Each point is reached from the start by the listed moves, each made once or not at all, plus a little noise. Is the number of moves made odd or even? Then give how often each move was made.

Moves:
(1): 0.044,0.022,0.021,-0.010,0.012
(2): -0.034,0.055,0.002,0.085,0.028
(3): -0.012,-0.003,0.043,-0.012,0.023
Start: 0.012,0.025,-0.010,0.021,0.019
Points:
0.042,0.042,0.053,-0.001,0.053 => even (1, 0, 1)
-0.023,0.081,-0.008,0.106,0.048 => odd (0, 1, 0)
0.012,0.026,-0.010,0.022,0.019 => even (0, 0, 0)

Moves:
(1): 0.006,0.004,-0.024,-0.002,0.010,-0.029,-0.012,-0.014,-0.029,0.009,0.006,-0.011,-0.016,0.032
(2): 0.006,0.000,0.001,-0.034,-0.006,-0.024,-0.021,0.021,-0.036,-0.018,-0.022,-0.023,0.072,-0.025
(3): 0.030,-0.018,0.038,-0.001,-0.029,0.009,0.022,0.009,0.002,-0.003,-0.007,0.044,-0.021,0.027
(4): -0.030,-0.030,-0.038,0.024,0.018,0.001,0.002,-0.003,0.013,0.045,-0.013,0.023,0.004,0.008
(5): 0.004,-0.013,-0.019,-0.002,0.046,0.044,-0.040,0.009,-0.009,0.007,-0.016,0.008,-0.014,0.026
(6): 0.002,0.024,0.009,0.027,-0.028,0.024,-0.023,-0.005,0.014,0.007,-0.005,0.005,0.026,0.040
(7): 0.028,-0.035,0.024,-0.004,-0.006,-0.012,0.033,-0.006,0.027,-0.013,0.025,-0.044,0.044,0.004
(8): 0.012,0.011,-0.028,-0.011,0.005,0.030,0.031,0.034,0.037,0.001,-0.010,-0.003,-0.004,0.009
(9): 0.045,0.024,-0.009,0.028,0.036,-0.024,-0.029,0.014,0.053,-0.005,-0.013,0.018,-0.010,0.021
(10): 0.004,-0.016,-0.006,-0.051,-0.025,-0.003,0.000,-0.009,-0.010,0.013,-0.020,-0.023,-0.008,0.008
(11): 0.015,0.030,0.042,0.025,0.001,0.015,0.000,0.027,-0.008,0.017,0.057,-0.019,0.009,-0.022
(12): -0.017,0.005,-0.006,-0.040,0.000,0.002,-0.004,-0.017,0.003,0.002,0.018,0.033,0.022,0.004
Start: -0.036,-0.009,0.032,-0.017,0.000,0.004,0.028,0.042,-0.015,0.011,0.000,-0.011,-0.031,0.023
Points:
-0.031,-0.072,-0.028,-0.103,0.011,0.090,0.037,0.072,0.024,0.078,-0.050,0.076,-0.052,0.107 => even (0, 0, 1, 1, 1, 0, 0, 1, 0, 1, 0, 1)
0.055,-0.057,0.034,-0.085,-0.042,0.007,0.099,0.053,0.012,0.020,-0.010,-0.044,-0.031,0.103 => odd (1, 0, 1, 0, 0, 0, 1, 1, 0, 1, 0, 0)
0.027,-0.045,-0.055,-0.100,0.058,0.012,-0.022,0.094,0.003,0.066,-0.081,0.058,0.001,0.127 => odd (1, 1, 1, 1, 1, 0, 0, 1, 1, 1, 0, 1)
-0.001,0.031,-0.025,0.006,0.072,0.008,0.017,0.081,0.055,0.078,0.046,0.026,-0.029,0.071 => even (1, 0, 0, 1, 0, 0, 0, 1, 1, 0, 1, 1)
0.050,-0.048,0.107,-0.052,-0.042,-0.021,0.069,0.049,-0.035,0.040,0.057,-0.064,-0.024,0.074 => odd (1, 0, 1, 0, 0, 0, 1, 0, 0, 1, 1, 0)
-0.043,-0.010,-0.026,-0.075,0.050,0.084,0.017,0.066,0.014,0.021,-0.013,0.028,-0.026,0.063 => odd (0, 0, 0, 0, 1, 0, 0, 1, 0, 0, 0, 1)
-0.040,-0.040,-0.041,-0.036,0.015,0.102,-0.004,0.071,0.033,0.083,-0.064,0.000,-0.027,0.114 => odd (0, 0, 0, 1, 1, 1, 0, 1, 0, 1, 0, 0)
